Each row of a before or after table is a point. One or more steps were done to the points. Then noise was added and the rows were shuffled. The steps act on columns, c1 being the first. Write out the steps. A step turns or swaps two columns, mirrors them in a line or flattens them onto one, adds a multiple of one to another, or multiplies or shifts one. Angles are multiples of 10 degrees, from the lower column toward the higher: turns from -170 to 170, lines from 10 to 170 but not 90. Use the fewest steps. Two steps may share a column if one is a turn and the other turns, adds or multiplies; they go together, in the order done. Otherwise the lowest column goes first.

Before (8 x 2)
[[-0.09  0.18]
 [ 0.27 -0.18]
 [-0.15 -0.01]
 [-0.08  0.22]
 [-0.20  0.16]
 [ 0.29 -0.30]
 [ 0.46 -0.03]
 [ 0.39  0.11]]
After (8 x 2)
[[ 0.45 -0.39]
 [ 0.40 -0.13]
 [-0.23  0.30]
 [-0.05  0.22]
 [ 0.26 -0.38]
 [-0.09  0.27]
 [ 0.29 -0.48]
 [-0.11  0.08]]
Steps: add -0.7 times c1 to c2

Before (8 x 8)
[[-0.08 -0.21 -0.24  0.13 -0.09 -0.06 -0.30 -0.46]
 [-0.13  0.45  0.20 -0.10 -0.01 -0.42  0.39 -0.04]
 [-0.79 -0.12  0.21  0.31 -0.27  0.04 -0.19 -0.17]
 [ 0.04 -0.06 -0.19  0.11  0.32 -0.15 -0.22  0.26]
 [ 0.04  0.28  0.04  0.00 -0.07  0.45  0.10 -0.20]
 [-0.03 -0.02  0.13 -0.21 -0.39  0.04  0.04  0.37]
 [ 0.10 -0.34 -0.07  0.16  0.33 -0.22  0.22  0.50]
 [-0.42  0.13 -0.18 -0.23  0.56  0.01  0.04 -0.60]]
After (8 x 8)
[[ 0.10  0.34  0.06 -0.29 -0.32 -0.03  0.13 -0.17]
 [-0.32 -0.16  0.43 -0.04  0.04 -0.32  0.23 -0.38]
 [ 0.36 -0.31  0.09 -0.04 -0.10  0.27  0.05 -0.21]
 [ 0.21 -0.53  0.06 -0.01  0.58 -0.36 -0.16  0.08]
 [ 0.42 -0.13 -0.20  0.20 -0.33 -0.67  0.22  0.17]
 [-0.02 -0.36 -0.27  0.12 -0.18 -0.03 -0.22  0.41]
 [-0.25  0.61  0.23  0.25  0.25 -0.01 -0.05  0.17]
 [-0.18  0.30 -0.20  0.21  0.24 -0.08 -0.23  0.01]]
Steps: mirror c1 and c6 in the line at 60 degrees; turn c2 and c8 by -110 degrees; swap c3 and c7; turn c4 and c5 by -20 degrees

Before (13 x 12)
[[-0.31  0.00 -0.18  0.24 -0.23  0.04 -0.39  0.01  0.32 -0.04  0.02  0.12]
 [-0.13  0.05 -0.53 -0.12  0.39 -0.19  0.00 -0.09  0.16 -0.03  0.09  0.15]
 [ 0.04  0.03 -0.24 -0.13 -0.20 -0.39  0.20 -0.20  0.28  0.17  0.05 -0.20]
 [-0.15 -0.36  0.14  0.29 -0.12 -0.13  0.27  0.15  0.31  0.15 -0.28  0.06]
 [ 0.27 -0.03  0.08 -0.26  0.09  0.03  0.21 -0.23  0.39 -0.14 -0.05  0.54]
 [-0.17 -0.31  0.13 -0.07 -0.20 -0.45 -0.46  0.43  0.06  0.11 -0.94 -0.11]
 [-0.43 -0.03 -0.19 -0.27 -0.32 -0.09  0.32 -0.11  0.36  0.02 -0.21  0.02]
 [ 0.72 -0.23 -0.81  0.12  0.03 -0.42  0.21  0.51 -0.02 -0.40 -0.03  0.47]
 [-0.26  0.03  0.12 -0.26 -0.19  0.18  0.21  0.21 -0.25  0.25 -0.30  0.02]
 [-0.18  0.01 -0.08 -0.20  0.10 -0.38  0.09 -0.04 -0.25 -0.31  0.04  0.10]
 [-0.28 -0.26  0.18 -0.28  0.05  0.65  0.24 -0.11 -0.26 -0.17 -0.17 -0.20]
 [-0.25 -0.46  0.16 -0.33 -0.23 -0.34  0.20  0.15  0.32  0.27  0.10 -0.09]
 [-0.10 -0.63 -0.09 -0.18 -0.14 -0.12  0.22 -0.05 -0.38  0.17 -0.26  0.09]]
After (13 x 12)
[[-0.17  0.35 -0.80  0.06 -0.41 -0.45  0.45 -0.37 -0.08  0.00  0.50 -0.20]
 [ 0.29  0.41 -0.33  0.30 -0.31 -0.14 -0.09 -0.06  0.29 -0.01  0.09 -0.16]
 [ 0.53  0.04 -0.05  0.36 -0.51 -0.08  0.03  0.09 -0.28  0.01  0.29  0.05]
 [ 0.31  0.51 -0.03  0.32 -0.42 -0.30  0.01 -0.16 -0.32 -0.10 -0.20 -0.01]
 [ 0.21  0.66 -0.13 -0.37 -0.35 -0.15 -0.13  0.10 -0.17  0.05  0.25 -0.05]
 [-0.01 -0.02  0.13  0.31 -0.44  0.04  0.49  0.04  0.25  0.02  0.15 -0.09]
 [-0.41  0.07  0.51 -0.02 -0.16 -0.66 -0.62 -0.09  0.13  0.46  0.63 -0.68]
 [ 0.38  0.18 -0.25 -0.26 -0.15  0.53 -0.01 -0.02 -0.27  0.26 -0.02  0.23]
 [ 0.12 -0.05  0.40  0.17  0.19 -0.17  0.07  0.15 -0.11  0.00  0.36 -0.07]
 [ 0.33  0.06 -0.30 -0.24 -0.39  0.30  0.00 -0.15 -0.26 -0.24  0.09 -0.16]
 [-0.09 -0.01 -0.07  0.36 -0.11 -0.06 -0.35  0.51 -0.27  0.16 -0.03 -0.24]
 [ 0.12  0.02  0.19  0.29 -0.38 -0.29 -0.18  0.04 -0.14 -0.18  0.16  0.27]
 [ 0.20 -0.12  0.07 -0.24 -0.12 -0.53  0.06  0.09 -0.21  0.28  0.03 -0.05]]
Steps: turn c1 and c7 by -140 degrees; turn c2 and c10 by -160 degrees; add -0.5 times c10 to c6; turn c3 and c11 by -130 degrees; swap c4 and c9; shift c5 by -0.20; turn c8 and c12 by -140 degrees

Before (8 x 20)
[[-0.08 -0.40 -0.46 -0.14 -0.26  0.33  0.04 -0.11  0.12 -0.15 -0.13 -0.29
  -0.07 -0.27 -0.39  0.24 -0.29  0.13  0.14  0.54]
 [-0.25 -0.05 -0.14 -0.17  0.32 -0.08 -0.14 -0.03 -0.23  0.15  0.22 -0.22
   0.15 -0.05 -0.28  0.03  0.03  0.72 -0.15  0.22]
 [ 0.02  0.02  0.10  0.33  0.28 -0.23  0.18  0.06  0.46  0.15 -0.06 -0.09
  -0.32 -0.07  0.00  0.19 -0.02  0.11  0.09 -0.01]
 [ 0.33  0.02 -0.18 -0.35  0.16  0.27  0.38 -0.19 -0.20  0.41 -0.09 -0.30
  -0.08  0.18 -0.08 -0.15  0.04  0.02  0.03  0.23]
 [ 0.02 -0.33 -0.20  0.30  0.09 -0.43 -0.64 -0.09  0.54  0.13  0.41 -0.44
   0.12 -0.40  0.27 -0.28 -0.03 -0.16  0.00 -0.02]
 [-0.16  0.00 -0.23  0.58  0.43 -0.17  0.00 -0.02 -0.45  0.02  0.16  0.16
  -0.20  0.14  0.61 -0.82 -0.31 -0.44 -0.05 -0.10]
 [-0.24 -0.26 -0.02  0.12  0.15  0.02  0.34 -0.01  0.21  0.03  0.33 -0.25
  -0.18 -0.18 -0.40  0.01  0.44  0.34  0.31  0.13]
 [ 0.45  0.46  0.02  0.23 -0.21 -0.30 -0.19 -0.08  0.24 -0.12  0.20 -0.11
  -0.31  0.30  0.18 -0.54  0.79  0.18 -0.03  0.53]]
After (8 x 20)
[[-0.77  0.00 -0.21 -0.03 -0.21 -0.06 -0.02 -0.01 -0.42  0.06  0.16  0.16
  -0.21  0.15  0.69 -0.80 -0.28  0.44 -0.02 -0.03]
 [-0.69 -0.41 -0.40  0.03  0.11  0.29  0.10 -0.12  0.13 -0.23 -0.17 -0.34
  -0.09 -0.26 -0.49  0.21 -0.32 -0.24  0.06 -0.43]
 [-0.60  0.03  0.15 -0.02  0.20 -0.20  0.17  0.03  0.45  0.10 -0.05 -0.12
  -0.31 -0.07  0.21  0.18  0.02  0.00 -0.04  0.09]
 [-0.83 -0.30  0.00  0.00  0.41  0.03  0.36  0.00  0.19 -0.14  0.31 -0.26
  -0.17 -0.18 -0.14  0.00  0.42 -0.11  0.02 -0.03]
 [-0.11  0.46 -0.03 -0.07 -0.26 -0.24 -0.18 -0.07  0.22 -0.14  0.27 -0.10
  -0.32  0.30 -0.05 -0.53  0.78 -0.46  0.04 -0.45]
 [-0.58 -0.28 -0.18 -0.07 -0.15 -0.35 -0.63 -0.03  0.53  0.12  0.42 -0.43
   0.15 -0.40  0.24 -0.28  0.01 -0.29 -0.03 -0.04]
 [-0.29 -0.03 -0.18  0.04  0.17  0.22  0.40 -0.21 -0.23  0.37 -0.06 -0.30
  -0.07  0.14  0.06 -0.12  0.03  0.16 -0.14 -0.26]
 [-0.86 -0.03 -0.13 -0.01  0.37 -0.10 -0.11 -0.02 -0.23  0.21  0.22 -0.19
   0.13 -0.07  0.05  0.01  0.03 -0.84 -0.06  0.08]]
Steps: shift c1 by -0.60; flatten c4 and c6 onto the line at 80 degrees; turn c5 and c15 by 50 degrees; turn c18 and c20 by 160 degrees; add 0.7 times c7 to c18; flatten c10 and c19 onto the line at 160 degrees
